Every row gives one point. Examples show where two turns around zero, p and q, send a point. Write where each new point lands after one turn and then the other. Backwards means that the second turn is done in reverse. Each puzzle has new turns, and all numbers are rounded.

Turn p:
1.14,0.04,-1.94 => 0.50,-0.75,-2.06
1.08,-2.60,0.33 => 2.78,-0.21,0.52
-1.93,0.81,1.96 => -1.64,0.67,2.25
-0.18,1.53,1.19 => -1.32,1.38,0.37
-1.06,1.58,-0.60 => -1.93,-0.39,-0.34
0.94,-1.36,-0.94 => 1.61,-0.70,-0.73
Turn q:
2.69,-1.45,0.42 => 2.10,0.57,-2.19
-0.27,-1.15,0.72 => 1.20,0.22,0.64
-0.17,1.46,0.22 => -1.34,0.63,0.01
-2.25,1.13,-1.37 => -1.95,-1.44,1.53
Where do these land?
p, then q: 3.05,0.39,1.21 => -2.56,0.12,-2.09
p, then q: -1.22,0.61,-2.87 => 1.65,-2.45,1.16
q, then p backwards: -0.84,0.68,0.06 => -0.85,0.45,0.50
p, then q backwards: -1.09,-2.45,0.88 => -1.95,-2.03,0.19
q, then p: -0.12,0.66,1.31 => -1.30,0.69,-0.04
p, then q: 0.22,0.12,-0.59 => 0.08,-0.62,-0.13

Turn p:
-0.82,-1.42,-0.31,-1.09,1.16,-1.24,1.16,-1.25 => -1.48,-0.96,-0.33,-2.04,-1.15,-0.55,0.37,-0.81
2.18,-0.76,-2.30,-0.71,2.36,1.08,-1.49,0.24 => 1.50,-0.83,0.02,-1.09,-1.20,2.67,-2.68,-0.48
-0.57,0.23,-0.30,-1.85,1.02,3.38,-2.86,-0.54 => -0.58,-0.74,3.55,0.69,0.14,1.69,-2.81,0.31
1.86,-0.59,1.90,0.01,0.52,2.30,-2.34,1.10 => 0.29,-1.92,0.22,2.46,1.04,2.02,-1.76,1.24
-1.07,-0.87,-0.58,1.54,0.43,-0.70,-0.03,0.08 => -0.53,0.65,-0.92,0.61,-1.08,-0.51,-0.11,-1.39
-1.56,1.29,0.68,0.70,-0.92,-0.13,3.16,-0.53 => -1.65,2.21,-0.29,-0.67,0.74,-0.72,2.60,0.47
0.30,0.55,-0.23,1.07,-1.25,-2.24,1.09,-1.60 => 1.02,0.27,-0.52,-0.46,-0.91,-1.12,2.82,-0.55
0.70,-0.08,-0.07,0.41,-3.13,-1.24,0.96,1.61 => 1.54,0.89,-1.58,0.46,0.25,-2.29,0.74,1.94
-1.02,1.66,1.21,-0.08,-0.18,-1.22,0.36,0.88 => -0.12,0.42,-0.15,0.02,2.19,-1.18,0.85,-0.74
Turn q:
-0.51,2.84,-0.36,-0.85,0.01,1.95,-1.65,-1.99 => 0.70,2.38,1.40,0.07,0.35,-2.51,-0.76,-2.14
-0.58,0.85,1.73,2.78,-0.48,-2.29,0.51,1.26 => 0.02,-2.40,-1.81,1.93,-0.65,-0.02,2.27,-0.88
-0.89,1.82,-0.65,-0.31,0.51,0.55,0.78,1.27 => -1.18,0.49,-1.71,-0.46,0.27,-1.12,-0.52,-1.01
-0.48,-3.68,-1.11,-1.59,1.23,1.02,2.05,-1.02 => -1.29,-0.63,1.75,-2.89,1.68,2.30,-1.14,1.56
2.90,0.46,-1.49,-0.32,-0.52,-0.15,0.98,0.58 => 0.48,1.95,-1.34,-1.17,-1.75,1.34,0.42,0.54
-2.21,0.41,-0.60,1.09,-0.30,0.10,-2.63,-1.33 => 1.17,-0.17,1.17,2.27,1.58,-0.47,-1.21,-1.82
-0.06,-1.96,0.99,-0.67,-1.02,1.27,0.98,0.81 => -1.67,-1.08,1.11,-0.54,-1.22,0.53,-0.82,1.27
-0.87,0.38,-0.20,0.03,1.06,-1.43,-1.99,1.01 => 0.96,-0.18,-1.28,1.70,1.55,-0.80,-0.40,0.63
0.33,-0.21,0.84,0.77,1.15,1.98,0.90,-0.17 => -2.13,0.70,1.06,-0.25,0.24,0.02,1.12,-0.09
2.37,-0.93,0.86,-0.93,-1.64,-3.00,0.08,-0.41 => 2.94,-1.08,-0.34,-0.66,-2.05,0.75,1.03,1.94
Where do these land?
p, then q: -2.12,0.63,-0.14,0.50,0.15,2.21,-1.79,-0.28 => -0.23,-0.82,1.23,2.16,0.13,-1.68,1.47,-1.19
p, then q: 0.86,0.72,1.25,0.87,0.01,0.90,1.74,-0.18 => -2.21,0.46,-0.91,-0.81,0.36,0.11,-0.18,-0.83
q, then p: -2.19,2.01,0.16,1.91,-0.06,-0.01,0.43,0.16 => -0.75,-0.09,0.41,-0.56,-2.59,0.04,1.56,-1.58
q, then p backwards: 1.12,-3.75,-0.41,-0.65,0.27,-0.89,-1.86,-2.75 => 2.54,2.76,-0.40,-1.67,-1.00,2.68,-1.48,-0.68
p, then q: 0.23,1.25,0.74,0.41,0.51,-1.17,-0.17,2.41 => 0.68,1.84,-0.51,-0.24,2.07,0.70,0.90,0.07
p, then q backwards: 1.30,-2.72,-3.10,-0.35,1.00,-0.36,-1.37,-0.27 => 0.18,0.09,-1.05,-1.51,-4.14,-0.66,0.79,0.51
p, then q: 1.28,2.07,2.63,-0.85,-0.27,0.70,1.75,-0.43 => -3.23,0.01,-1.04,-1.56,1.37,-0.12,0.70,1.01
q, then p: 1.83,1.64,0.86,-0.39,-2.37,-0.48,1.21,0.58 => 1.58,0.63,0.39,-0.52,-0.87,-2.11,1.02,2.24
p, then q: -0.14,-1.18,-1.54,-1.62,0.98,-1.03,-0.40,-1.35 => 1.47,-0.87,1.55,-0.67,-1.00,-0.43,-1.39,1.22
p, then q: -2.18,-0.65,-0.45,0.16,-0.22,0.13,0.46,2.12 => 1.71,-0.06,-1.23,1.17,1.42,-0.98,-0.43,-1.12
